Every row gives one point. To make a cloud, some directions were put in groups of two or more. Within a group, all points are equally far from the middle, so they leave a hole (a ring in 2 directions, a hollow ball in 3). The other directions are filled evenly. Then the cloud was stretched, turned, moved and blurred a little. Count the holes, and give their numbers of directions, smallest first.

Cloud (22 x 3)
|  34 |  43 |  68 |
|  35 | -26 | -33 |
|  21 |  61 |  35 |
|  12 |  39 | -49 |
|  27 |  38 |  69 |
| -47 |  54 |  -7 |
| -71 | -23 | -23 |
| -39 | -26 |  27 |
| -10 |  -3 | -23 |
|  50 |  46 |  45 |
|   0 | -42 |  29 |
| -87 | -24 |  17 |
| -48 |   8 |  39 |
| -21 |  19 |  27 |
|  24 |  14 |  51 |
|  28 |  36 |  65 |
|   5 | -37 | -27 |
|  40 |  31 |  10 |
| -71 |  12 |  10 |
|  20 | -49 |  30 |
|  22 |  -8 |  -1 |
| -39 | -38 |   0 |
Holes: 0

Cloud (56 x 6)
|  -74 |  -12 |  -20 |  -64 |  -26 |  -13 |
|   19 |    5 |   51 |   31 |   68 |  -32 |
|    9 |  -38 |   10 |  -58 |  -12 |   16 |
|    4 |   20 |    6 |  -20 |  -31 |  -30 |
|   34 |  -24 |  -27 |  -77 |  -22 |  -21 |
|  -25 |   38 |    7 |    6 |  -80 |   87 |
|  -60 |  -24 |  -15 |  -27 |   14 |   -5 |
|   26 |   24 |   36 |  -15 | -104 |    7 |
|  -35 |  -59 |    7 |  -28 |  -24 |  -46 |
|  -60 |  -29 |  -12 |   13 |   30 |   15 |
|  -24 |   32 |  -51 |   14 |   28 |   40 |
|  -39 |  -46 |   42 |   48 |   26 |   38 |
|  -37 |   14 |   66 |   -6 |  -27 |  -39 |
|    3 |   28 |   33 |   21 |  -30 |  -17 |
|   -7 |  -10 |   57 |  -65 |   16 |  -61 |
|  -31 |   22 |   82 |   11 |  -74 |   45 |
|  -35 |  -21 |   27 | -109 |  -46 |   23 |
|   -8 |   44 |  -44 |   -4 |   21 |   42 |
|    7 |   26 |   46 |  -12 |   21 |  -27 |
|    8 |  -15 |   -8 |  -71 |    9 |  -25 |
|    8 |  -92 |   29 |  -50 |    3 |    3 |
|   25 |   13 |   35 |  -25 |   33 |   -5 |
|  -21 |   12 |   29 |   12 |  -43 |  -52 |
|  -50 |    5 |   -8 |   54 |  -25 |    4 |
|  -27 |   -7 |   20 |   10 |  -17 |  -11 |
|  -15 |  -66 |   36 |  -15 |  -67 |   -5 |
|  -16 |   -7 |  -12 |  -19 |  -16 |    8 |
|    1 |  -81 |  -31 |   10 |  -57 |  -27 |
|   -7 |  -30 |  -60 |  -14 |   39 |  -81 |
|    4 |   29 |   45 |  -25 |   23 |   64 |
|  -51 |   39 |  -49 |  -53 |    9 |   57 |
|  -33 |  -32 |   34 |  -89 |   18 |  -13 |
|  -15 |   44 |   49 |    6 |  -25 |  -40 |
|    6 |  -35 |  -67 |  -27 |    9 |  -60 |
|    2 |   62 |  -10 |   12 |   11 |  -30 |
|  -54 |  -31 |   30 |   13 |  -22 |    2 |
|  -24 |   21 |  -63 |  -27 |  -46 |   24 |
|  -62 |    0 |   39 |  -63 |  -30 |   24 |
|   35 |  -33 |  -63 |  -16 |  -48 |  -18 |
|   26 |  -26 |  -28 |   46 |   11 |  -37 |
|  -23 |   -1 |  -30 |   80 |  -42 |    1 |
|  -38 |    1 |  -23 |   23 |   13 |   -2 |
|  -48 |   12 |  -29 |   52 |  -53 |   35 |
|  -37 |  -15 |   -3 |  -57 |  -31 |  -48 |
|  -39 |  -29 |   21 |    8 |   -3 |  -11 |
|   -2 |   31 |  -62 |  -47 |   -3 |   13 |
|   44 |    4 |    5 |  -87 |  -44 |   -8 |
|  -56 |  -11 |   34 |  -80 |    7 |  -24 |
|    2 |  -47 |  -36 |   20 |   25 |  -56 |
|   30 |  -26 |    7 |  -44 |    1 |  -55 |
|  -28 |  -45 |   29 | -104 |   -4 |   37 |
|  -31 |   -3 |   -3 |  -27 |   67 |   33 |
|   -6 |  -64 |  -71 |  -10 |  -70 |    9 |
|  -15 |   30 |  -21 |  -31 |  -18 |  -41 |
|   19 |  -35 |  -65 |   31 |  -19 |   28 |
|   17 |  -10 |   58 |  -12 |   30 |    9 |
Holes: 0
